Every row gives one point. To make a cloud, some directions were put in groups of two or more. Within a group, all points are equally far from the middle, so they leave a hole (a ring in 2 directions, a hollow ball in 3). The other directions are filled evenly. Then the cloud was stretched, turned, moved and blurred a little. Count the holes, and give their numbers of directions, smallest first.

Cloud (19 x 3):
[[ 0.80  0.32  0.43]
 [-0.16 -0.13  0.50]
 [ 0.25 -0.11 -0.67]
 [ 0.73  0.11  0.53]
 [-0.28  0.17  0.15]
 [ 0.07 -0.21  0.07]
 [ 0.16  0.30 -0.12]
 [-0.09 -0.24  0.68]
 [ 0.17 -0.25  0.37]
 [ 0.38  0.55 -0.14]
 [ 0.56 -0.56  0.57]
 [-0.18  0.66  0.31]
 [ 0.37  0.25  0.58]
 [ 0.31 -0.20  0.50]
 [-0.23  0.19  0.47]
 [-0.55  0.68 -0.69]
 [ 0.38 -0.30  0.26]
 [-0.73 -0.15 -0.43]
 [-0.16  0.06  0.36]]
Holes: 0

Cloud, 27 rows:
[[ 0.34  0.36 -0.11 -0.65]
 [ 0.70  0.48  0.15 -0.03]
 [ 0.35 -0.10 -0.57  0.21]
 [ 0.31  0.58  0.33 -0.31]
 [ 0.82 -0.06  0.25 -0.36]
 [ 0.42  0.02 -0.46 -0.33]
 [ 0.53 -0.29 -0.39 -0.42]
 [ 0.48 -0.45  0.49  0.24]
 [ 0.31 -0.50  0.64  0.11]
 [ 0.76  0.31  0.14  0.13]
 [-0.34 -0.11 -0.43 -0.14]
 [ 0.37 -0.56 -0.47  0.09]
 [ 0.40 -0.61 -0.28  0.02]
 [-0.13  0.24  0.20  0.33]
 [-0.19 -0.74  0.27 -0.06]
 [-0.22 -0.19  0.34 -0.47]
 [ 0.70  0.14  0.02  0.25]
 [-0.16 -0.26  0.56 -0.10]
 [ 0.29 -0.39 -0.71  0.35]
 [-0.24 -0.05 -0.54 -0.17]
 [ 0.02  0.25  0.22 -0.71]
 [ 0.24 -0.26 -0.81 -0.05]
 [ 0.13 -0.88 -0.07  0.12]
 [ 0.42 -0.34  0.92 -0.09]
 [ 0.50 -0.48  0.54 -0.27]
 [ 0.00 -0.67  0.43  0.18]
 [ 0.79 -0.02  0.23 -0.07]]
Holes: 1 (2)

Cloud, 51 rows:
[[-0.29  0.21  0.12  0.49 -0.45 -0.37]
 [ 0.13 -0.58  0.25 -0.15  0.51  0.55]
 [ 0.15  0.35 -0.15  0.46  0.01 -0.07]
 [-0.38  0.26 -0.39  0.07  0.51 -0.38]
 [ 0.22 -0.28  0.89  0.51 -0.40 -0.23]
 [ 0.30  0.03  0.55  0.18 -0.49 -0.31]
 [-0.47 -0.74  0.11 -0.27  0.16 -0.16]
 [ 0.38 -0.04 -1.09  0.07  0.14  0.02]
 [ 0.39  0.09 -0.11 -0.32  0.24 -0.18]
 [-0.80 -0.06  0.54  0.01  0.17  0.29]
 [ 0.39 -0.45  0.78  0.16  0.14 -0.24]
 [-0.39 -0.51  0.44 -0.47 -0.11 -0.08]
 [-0.21 -0.32 -0.32 -0.77  0.73  0.08]
 [-0.34  0.37  0.14 -0.33  0.56  0.47]
 [ 0.52 -0.29 -0.20  0.12  0.67  0.27]
 [-0.05  0.17  0.23  0.55  0.34 -0.21]
 [-0.37 -0.13  0.30  0.65 -0.40 -0.18]
 [ 0.12  0.11  0.14 -0.11  0.30 -0.50]
 [-0.35 -0.64  0.76 -0.06  0.62 -0.26]
 [ 0.30 -0.76  0.11 -0.27  0.10  0.30]
 [-0.52 -0.16 -0.40  0.33 -0.05 -0.02]
 [-0.33 -0.14  0.02 -0.08  0.21  0.77]
 [-0.40  0.21 -0.88 -0.41  0.31  0.36]
 [-0.51  0.19 -0.04  0.38  0.32  0.29]
 [ 0.16 -0.64  0.78  0.57 -0.25 -0.53]
 [ 0.20 -0.84  0.12  0.18 -0.28  0.09]
 [ 0.09 -0.19 -0.56  0.58 -0.30 -0.01]
 [-0.57 -0.60 -0.24 -0.12  0.40 -0.36]
 [ 0.18  0.16 -0.60 -0.21  0.69  0.52]
 [-0.41  0.56 -0.20 -0.18  0.28  0.13]
 [-0.25  0.05 -0.66 -0.73  0.63  0.44]
 [ 0.05  0.16 -0.07 -0.53  0.41 -0.14]
 [-0.91  0.01 -0.08 -0.26  0.74  0.10]
 [ 0.73 -0.45 -0.61  0.17 -0.06 -0.37]
 [ 0.06 -0.44  0.43  0.69 -0.50 -0.04]
 [-0.26 -0.29  0.03  0.45 -0.22 -0.85]
 [ 0.47 -0.69  0.03 -0.25  0.37 -0.25]
 [ 0.59  0.02 -0.82 -0.11 -0.38  0.09]
 [ 0.05  0.31  0.04 -0.17 -0.38  0.46]
 [ 0.40  0.17  0.12  0.45 -0.43 -0.29]
 [-0.10  0.09 -0.11  0.40 -0.59 -0.58]
 [ 0.24 -0.84  0.02 -0.24  0.10 -0.44]
 [-0.03 -0.47  0.71 -0.11  0.63  0.26]
 [-0.69 -0.11  0.75  0.13  0.06  0.22]
 [-0.52 -0.03 -0.26 -0.28  0.20 -0.68]
 [-0.62  0.03 -0.20 -0.43 -0.03 -0.46]
 [-0.13 -0.17  0.46  0.60 -0.66 -0.47]
 [ 0.22 -0.16 -0.14 -0.41 -0.53  0.32]
 [ 0.66 -0.49 -0.39 -0.05  0.26 -0.38]
 [ 0.40 -0.61  0.31  0.48 -0.35 -0.74]
 [-0.26 -0.13  0.58 -0.44  0.64  0.35]]
Holes: 1 (6)
